Rows are points. Each copy is the shape, with its points in the same order, turned, moved and blurred by noise. Some copies are also mirrored. Which?

Shape:
[[-0.19 -0.31 -0.40]
 [-0.03  0.20 -0.61]
 [ 0.53 -0.26  0.52]
 [-0.15  0.20 -0.32]
 [-0.72 -0.40 -0.36]
 [-0.03  0.20 -0.31]
 [-0.14 -0.40  0.59]
 [ 0.52  0.19 -0.90]
 [-0.51 -0.10  0.58]]
Copy 1 (9 x 3):
[[-0.09  0.26 -0.50]
 [ 0.37  0.07 -0.16]
 [-0.89 -0.47  0.17]
 [ 0.13  0.18  0.09]
 [-0.06  0.84 -0.52]
 [ 0.14  0.10  0.03]
 [-0.84  0.23  0.04]
 [ 0.53 -0.48 -0.38]
 [-0.73  0.69  0.34]]
Copy 1 is: only turned
Copy 2, 9 rows:
[[-0.20 -0.28 -0.13]
 [ 0.31 -0.13 -0.08]
 [-0.82  0.62  0.48]
 [ 0.02  0.04 -0.14]
 [-0.35 -0.41 -0.65]
 [ 0.12  0.11 -0.11]
 [-1.04  0.29 -0.13]
 [ 0.48 -0.26  0.46]
 [-0.86  0.52 -0.65]]
Copy 2 is: only turned

Shape, 11 rows:
[[ 0.06 -0.05 -0.26 -0.15 -0.70  0.10]
 [-0.17  0.37  0.24  0.35 -0.45 -0.18]
 [-0.67 -0.14 -0.36  0.23 -0.66 -0.24]
 [ 0.11 -0.28 -0.28  0.02  0.68  0.20]
 [ 0.43 -0.51  0.18  0.78 -0.22 -0.11]
 [-0.63  0.16 -0.51  0.82  0.16  0.81]
 [ 0.30  0.24 -0.30  0.37  0.57 -0.17]
 [ 0.46  0.60 -0.51 -0.49 -0.20  0.11]
 [-0.17 -0.92 -0.12 -0.11  0.63 -0.54]
 [-0.93 -0.69 -0.39  0.03 -0.24  0.00]
 [-0.52  0.18  0.25  0.14 -0.01  0.29]]
Copy 1, 11 rows:
[[-0.10  0.31  0.47 -0.13  0.44  0.49]
 [-0.05 -0.02 -0.01 -0.62  0.86  0.26]
 [ 0.17  0.52 -0.19  0.04  0.99  0.45]
 [ 0.06  0.34 -0.07 -0.04 -0.51 -0.35]
 [ 0.53 -0.31 -0.11 -0.40  0.00  0.61]
 [ 0.26  1.19 -0.38 -0.92  0.08  0.13]
 [-0.33  0.03 -0.62 -0.51 -0.21  0.04]
 [-0.90  0.40  0.45 -0.20 -0.08  0.26]
 [ 0.19  0.00 -0.56  0.64 -0.07 -0.41]
 [ 0.50  0.74 -0.24  0.41  0.68  0.14]
 [ 0.23  0.62  0.09 -0.53  0.49 -0.31]]
Copy 1 is: mirrored
Copy 2, 11 rows:
[[-0.51 -0.11  0.10 -0.30  0.26 -0.29]
 [ 0.05 -0.03  0.59 -0.58 -0.38 -0.18]
 [-0.60 -0.35  0.85 -0.19  0.32 -0.25]
 [ 0.56 -0.07  0.11  0.52  0.64  0.02]
 [ 0.35 -1.05  0.09 -0.28 -0.07 -0.32]
 [ 0.18 -0.20  0.70 -0.55  0.97  0.56]
 [ 0.70  0.04  0.24  0.03  0.45 -0.27]
 [-0.16  0.62 -0.28 -0.32  0.39 -0.42]
 [ 0.25 -0.63  0.45  1.13  0.28 -0.31]
 [-0.70 -0.46  1.00  0.41  0.57 -0.08]
 [ 0.02 -0.03  0.71 -0.16 -0.05  0.38]]
Copy 2 is: mirrored
Copy 3 (11 x 6):
[[-0.31  0.38 -0.18  0.40  0.08  0.08]
 [-0.08  0.09 -0.50 -0.14  0.52  0.08]
 [ 0.05 -0.28 -0.56  0.36 -0.19  0.50]
 [ 0.27 -0.05  0.85  0.10 -0.14 -0.18]
 [-0.17 -0.51  0.06  0.45  0.47 -0.58]
 [ 1.36  0.15 -0.09  0.35  0.06  0.07]
 [ 0.32 -0.07  0.70 -0.14  0.43  0.06]
 [-0.28  0.94  0.49  0.12  0.38  0.50]
 [-0.18 -0.90  0.65 -0.09 -0.60 -0.04]
 [ 0.34 -0.35 -0.28  0.33 -0.80  0.31]
 [ 0.38  0.12 -0.32 -0.25 -0.12 -0.04]]
Copy 3 is: mirrored
